Each row of a before or after table is a point. One or more steps were done to the points. Then noise was added and the rows were shuffled. The steps act on columns, c1 being the first. Name the steps. A step turns or swaps two columns, mirrors them in a line or flattens them onto one, adds a multiple of one to another, or multiplies or shifts one. Angles are multiples of 10 degrees, from the lower column toward the higher: turns from -170 to 170, lines from 10 to 170 but not 90. Use the fewest steps. Two steps may share a column if one is a turn and the other turns, adds or multiplies; they go together, in the order done. Otherwise the lowest column goes first.

Before, 10 rows:
[[-0.1  2.2  1.9]
 [ 5.7 -6.6  2.1]
 [-0.1  0.0  5.2]
 [-1.2 -1.9 -2.2]
 [ 3.5 -4.1 -4.8]
 [-6.9 -4.7 -2.7]
 [ 7.1 -1.1  2.3]
 [ 0.7 -0.4  3.0]
 [ 0.1 -3.0  7.0]
 [ 5.3 -2.2  2.0]]
After (10 x 3):
[[12.4 -6.8  2.2]
 [ 3.1 -3.2  7.0]
 [ 1.0 -0.4  2.7]
 [ 0.1  0.2  5.3]
 [ 7.6 -2.1  1.9]
 [-2.4  2.1  1.8]
 [ 7.8 -4.2 -4.9]
 [-2.5 -4.4 -2.9]
 [ 8.4 -0.9  2.7]
 [ 1.0 -1.7 -2.0]]
Steps: add -1 times c2 to c1

Before (13 x 4):
[[  0.8  -0.5  -1.3   1.1]
 [ -0.5   0.4  -1.7  -1.0]
 [ -3.4   1.1   0.6   0.0]
 [ -4.1  -8.7   1.0   3.2]
 [ -5.4  -6.2  -0.6   3.6]
 [  0.5   1.6 -21.7   3.5]
 [ -1.5   2.5  -2.4   1.6]
 [ -2.8   2.6  -8.2  -2.7]
 [  1.2   0.4  -0.4  -2.0]
 [ -3.2   1.8   0.7   1.4]
 [ -0.5   2.4   0.8   3.5]
 [ -2.9  -1.0  -3.2  -0.1]
 [ -2.5  -2.3   0.6   2.7]]
After:
[[ -1.0  -8.3   1.8  -3.7]
 [ -0.5  -1.7   0.4  -1.0]
 [  2.8 -19.6   9.5   2.1]
 [  2.1  -3.4  -0.9  -0.5]
 [  2.8  -0.3  -1.8  -1.8]
 [  4.8   5.2   7.0  -1.9]
 [  0.6  -0.8   1.1   1.4]
 [  3.6   1.6   1.7  -0.9]
 [  1.4  -2.2   2.5  -2.6]
 [  1.7  -0.1  -1.4  -3.1]
 [  5.9   2.6   5.7  -2.9]
 [  3.1  -0.6  -2.6   1.3]
 [ -2.3  -0.5  -0.1   0.0]]
Steps: mirror c1 and c4 in the line at 60 degrees; turn c2 and c3 by -120 degrees

Before, 11 rows:
[[-3.5  4.4  5.8  6.0  6.7  3.0]
 [ 3.1 -1.0 10.1 -4.1 -1.8  3.4]
 [ 1.7 -0.1  5.1 -4.8  1.6  1.4]
 [-4.8 -1.0 -1.8  6.2  7.4  7.4]
 [-5.1  2.7  3.9  0.6  1.4  1.8]
 [ 2.5 -4.8  5.5  1.5  7.7 -2.9]
 [-2.2  5.4  0.7  0.3 -3.9  0.2]
 [ 0.6  4.6  9.3 -3.1 -2.8  2.7]
 [-2.7 -7.7 -2.3  7.3  6.2  3.3]
 [ 0.2 -4.2  4.5  4.1 -2.2  2.4]
 [ 4.2  3.8 -2.7  1.2  0.7  0.7]]
After, 11 rows:
[[-0.1 -5.0  7.9  0.2  3.6  3.7]
 [ 1.4 -4.5  1.0  2.1 -3.9 -1.7]
 [ 2.1  4.9  6.4 -1.6 -9.2 -1.6]
 [-0.1 -7.4  0.5  3.2  7.9 -4.1]
 [ 4.2  3.5 -1.0  0.5  0.7  1.9]
 [-0.9  4.5  9.8  2.5  0.4 -4.8]
 [-1.6  5.1 -0.4  0.3 -4.4 -1.4]
 [-3.0  3.2  4.5 -0.1 -2.0 -4.3]
 [ 0.9 -1.3  3.3  2.8  7.3 -8.5]
 [ 2.4 -0.5  5.4 -1.8 -1.8  0.3]
 [ 4.9 -1.3  6.5 -2.0 -7.7 -0.3]]
Steps: mirror c1 and c6 in the line at 20 degrees; add 0.3 times c2 to c3; turn c3 and c5 by -40 degrees; multiply c4 by 0.4
